Each row of a before or after table is a point. The points were changed in one or more steps. Then noise was added and the rows were shuffled. The steps act on how far a point lies along the listed directions, d1 being the first. Name the steps. A step turns or swaps two directions, mirrors them in a line or flattens them onto one, adds a multiple of one to another, or multiplies one. Angles are multiples of 10 degrees, from the lower direction toward the higher: turns from -170 to 170, lines from 10 to 170 but not 90. Use the fewest steps. Two steps may share a direction if one is a turn and the other turns, adds or multiplies; they go together, in the order done. Otherwise the lowest direction goes first.

Directions:
(1): [  2 -13 -44]
(2): [-43  13  -6]
(3): [ 14  42 -11]
Before (9 x 3):
[[ -2  -6  -6]
 [ -4  34  37]
 [ -5 -12 -14]
 [-19  14 -25]
 [ -4  19 -19]
 [-14   4 -12]
 [-12   8  34]
 [-17   9 -24]
 [ -4  43 -22]]
After (9 x 3):
[[-36 -26  25]
 [-20   2  57]
 [  8   0  -7]
 [  2 -16   5]
 [  9  -6 -18]
 [  3   5  37]
 [ -2 -26   6]
 [  1 -21   3]
 [-13 -18   8]]
Steps: turn d2 and d3 by -130 degrees; add 0.7 times d3 to d1

Directions:
(1): [  9 -33   6  40]
(2): [30 29 30 13]
(3): [-27  29 -14  32]
(4): [-33  -7  41  -4]
Before (13 x 4):
[[ -4  12   0   5]
 [-13  11   8  -1]
 [-17  23  28   3]
 [ -5  14  -7  -5]
 [  4  12   3  -3]
 [  6 -31  -1  60]
 [ -7 -14  20  37]
 [-26   8  23  -7]
 [ -1  18   2   7]
 [ -3   2  -5 -12]
 [ 13   2   7   5]
 [ 19  45  28   9]
 [ -6   8  -5  15]]
After (13 x 4):
[[-14  -8   4   7]
 [-37 -15 -24 -29]
 [ 16  56  14 -27]
 [ -8  -8  -7  -3]
 [  4  -8  -1   8]
 [-35 -14   8  -7]
 [ -3   5  -8 -13]
 [ -7  -4  -1  -3]
 [-26 -11  20   4]
 [ -8  -5 -10  -4]
 [-11  29  21 -21]
 [ -2 -11  -5   5]
 [  2   4   1  -3]]
Steps: turn d1 and d2 by 140 degrees; flatten d3 and d4 onto the line at 80 degrees

Directions:
(1): [-10  26  47  29 -17   0]
(2): [ 15 -24  28 -37 -31  16]
(3): [ 23  32 -30   5 -37  19]
(4): [-13 -23  -4  25   5  53]
Before (11 x 6):
[[-14   3  19  15   8  -3]
 [-18 -15   6  20  11  22]
 [  2   5  -4   8   1   2]
 [ -1   3 -19   1   1  -1]
 [-13 -13  -2   8  14  24]
 [ 10  -8  23 -17 -12   9]
 [ -1  -4  29  -2  -9   0]
 [ -7   1  13  -2   8  -4]
 [ -1  -7   6   6  -7   7]
 [  6  10  31  -5 -17  -2]
 [  3  15  23  -3 -27   4]]
After (11 x 6):
[[  8  19  -9 -11  -8 -30]
 [  6   0 -13   2   2   1]
 [ -5   7   8   1   6 -15]
 [ -8  15  50  19 -29  19]
 [ -5   3  13  -3   9  -8]
 [ -6  11  58  18 -20  12]
 [ -5   9  51  10 -18  -3]
 [  3   7  10   2 -13  -5]
 [  0  -6 -31  -4   8   4]
 [  1  12  60   6 -24  10]
 [  9  18 -14 -17  -1 -21]]
Steps: add 1.5 times d2 to d1; mirror d3 and d4 in the line at 20 degrees

Directions:
(1): [-10  29 -14 -18 -43  34 -28 -27  18]
(2): [ 38 -15 -51 -13   1 -29 -22   4  21]
Before (11 x 9):
[[-31  30  12  -8 -30  34   0  -7 -11]
 [-33  26  56  12   4  33   7 -17 -19]
 [  1   2 -23  -3  -9  -4 -20  -5  14]
 [-19   4  37   8   7  14  20   4  -8]
 [-13   8  36  10   7  17  12 -10 -12]
 [  1   4   0  -1   6  -4   0  -2  -2]
 [  9 -35  10  20  31 -41  16  25 -15]
 [-16  25  18  -5 -12  30 -11  -9   1]
 [  4  16 -30  -9 -17  19 -16 -11  23]
 [ -6  -7  16   9   6   4   9  -5 -15]
 [-19 -28  60  19  49 -10  47  23 -25]]
After (11 x 9):
[[ 26 -13 -46 -10   5 -33  -5  20   3]
 [-12  -9  10  14  18 -11   9   9  -9]
 [ 27  -8 -22  -6  15 -19 -15  13   9]
 [-10  28 -19 -36 -50  45 -38 -38  36]
 [  0   7   0  -1   3   0  -1  -4  -2]
 [  5  -1 -13  -3 -12   6 -12 -14   2]
 [  6 -14  -1  14  35 -13  22  21  -5]
 [-33  23  22  -2 -41  34 -15 -21   0]
 [ 23   3 -24  -8  -8   0 -24 -17  17]
 [ 14   5 -25 -15 -17   2 -19  -8  24]
 [ 38   4 -48 -18  -4 -18 -41 -14  23]]
Steps: turn d1 and d2 by 150 degrees
